Each row of a before or after table is a point. One or more steps were done to the points. Then noise was added and the rows were shuffled. The steps act on columns, c1 being the first. Name the steps. A step turns or swaps two columns, mirrors them in a line or flattens them onto one, adds a multiple of one to another, or multiplies or shifts one. Angles are multiples of 10 degrees, from the lower column toward the higher: turns from -170 to 170, lines from 10 to 170 but not 90. Use the fewest steps. Two steps may share a column if one is a turn and the other turns, adds or multiplies; they go together, in the order done. Otherwise the lowest column goes first.
In the rows, zero is written as 128.

Before (10 x 2)
[[ 94 125]
 [143 140]
 [ 84 165]
 [176 148]
 [155 145]
 [145 160]
 [170 131]
 [101  73]
 [158  93]
 [188 152]]
After (10 x 2)
[[132 170]
 [101 150]
 [117 177]
 [121 141]
 [168 151]
 [127  93]
 [115 191]
 [ 84  93]
 [117 158]
 [175  92]]
Steps: turn c1 and c2 by 80 degrees

Before (12 x 6)
[[139 150 174 116  68 135]
 [111 130 148 140 148 140]
 [142  80 127 193 117  82]
 [133 211  90 163 138 160]
 [107 106 119 154  88  82]
 [134 128 153 132 123 146]
 [136 140 156 123 101 120]
 [142 137 131 104  98 119]
 [ 89  96 118 155 101  90]
 [155 176 170 107 122 120]
 [101  94  85 162 134 111]
 [149 131 138 127  88 127]]
After (12 x 6)
[[193  88 127 168  78 187]
 [ 70 137  84 126 144 104]
 [107 136 115 116 160 121]
 [ 98 152  77 113 187 104]
 [176 127 153 141 142 137]
 [ 88 133  97  90 136 117]
 [162 112  86 164 127 197]
 [ 68  79 122 212 126 149]
 [133 213 137 169  89  93]
 [207  88 100 158 123 210]
 [125 128 127 127 150 102]
 [ 57 175 130 108 173  98]]
Steps: multiply c1 by 3; turn c1 and c6 by -150 degrees; mirror c3 and c5 in the line at 40 degrees; multiply c4 by 1.3

Before (8 x 11)
[[ 84 111 173 163  85 145 116 123 153  67  94]
 [186  84 150 106  56 153 121  48 120 153 137]
 [104 144 149  61 107 148 136 126 102 162 195]
 [165 132  90 133  49 139 113  66 157 162 116]
 [148  90  97 120  91 121 127  58 111 175 126]
 [121 152 154  50 135 123 121 105 132 126 176]
 [111 107 134 157  98 152 123 111 174 112 152]
 [127 100 128 125  83 155  96 144 173  76 104]]
After (8 x 11)
[[107 105 101 127  88 140 122 137 109  94  65]
 [121  97 128 106  87 118 157 138 172 117 155]
 [155 141 145  76 109 179 127 122 103 164  54]
 [166 115 173 132  84  90 157 130 150 114 176]
 [ 73 100 148  94  60 132 113 134 124  97  57]
 [ 92 143  92 124  49 119 127 127 158  72  56]
 [134 159 157  95 134 197 135 122 134 175 111]
 [144 111 134 123  97  92 139 129 175 146 111]]
Steps: turn c1 and c7 by -160 degrees; flatten c2 and c8 onto the line at 170 degrees; mirror c4 and c6 in the line at 150 degrees; add -0.7 times c5 to c10; turn c10 and c11 by -120 degrees

Before (14 x 18)
[[151 185 157 111 116 100 145 158  79 108 159 158 160  84 110 149 125 132]
 [141 112 127 143  92  77 110 119 158 138 123 165 116  81 123 111 175 129]
 [144 138 138  54  91 144 140  98 172 154 152 131 116 106 117 100  97 105]
 [132 135  68 151 127 149 171 120 118  51 134 141 103 119 165 125 192 124]
 [143  41 103  94 178  44 139 109  96 131 154 167 112 133 177 110 151 107]
 [200 161 147 133 160  83 136 125 127  81  99 196 171 157 167 187  60 106]
 [137 149 132 137 145  85 127 113 105 158 119 144  96 147 117 166 143 178]
 [176 186 145 150  85 126 166 127  92 162 119 100 121 182 119 136 142  99]
 [215  94 130 129 107 163 194 153 139 152 149  92 179 180 157 134 108 200]
 [114 108 144 154 108  60 140 118 128 120 166 182 176 162 135  80 111 155]
 [186 160  81 184 105 156 125 127 170 146 195 146 142  92 105 175 126 109]
 [151 195 149 116 132  97 146 131 162 123 144 116  84 130 144 104 148 187]
 [146  73 114  91 156 135 155 168 135 139 142 150 160 118 147 133 203 106]
 [146 108 132 145  68  82 117 122 121  85 159 165 119 160  75 153 146  90]]
After (14 x 18)
[[142 135  73 131 128 105 171 120 119  51 138 142 162 126 165 124 191 124]
 [128 113 132 136  92 159 110 119 157 140 138 164 141  65 122 110 174 129]
 [184 184 164 119 116 139 146 160  80 109  83 157 114  78 111 151 125 129]
 [147 195 156  92 134 157 143 133 163 125 143 114 154 120 144 102 148 188]
 [136 108 141 123  69 183 116 121 122  83 111 165 160 141  75 151 149  89]
 [113 149 135 124 145 173 128 114 104 157 155 143 148 134 118 166 145 178]
 [187 159 170 164 158 180 137 125 126  82 122 195  89 138 167 186  60 106]
 [209  73 122 112 155 119 156 167 136 141  98 149  94 122 146 133 201 109]
 [ 94 107 139 156 106 203 138 118 128 119  69 182 137 138 137  79 112 154]
 [163 188 161 143  84 148 164 128  91 163 139  98 143 180 120 135 143  98]
 [197 162 105 151 105  90 126 125 169 147  67 146 188 104 104 176 126 110]
 [ 93 139 141  56  91 106 141  98 172 155 118 134 100 114 118  99  96 105]
 [247  96 160 144 106 111 194 153 140 152  81  93 109 190 157 132 109 202]
 [123  40 110  85 178 210 140 109  97 131 120 169 130 103 178 110 153 109]]
Steps: turn c1 and c3 by 20 degrees; add 1.5 times c8 to c1; turn c11 and c13 by 140 degrees; turn c4 and c13 by 40 degrees; mirror c6 and c14 in the line at 80 degrees
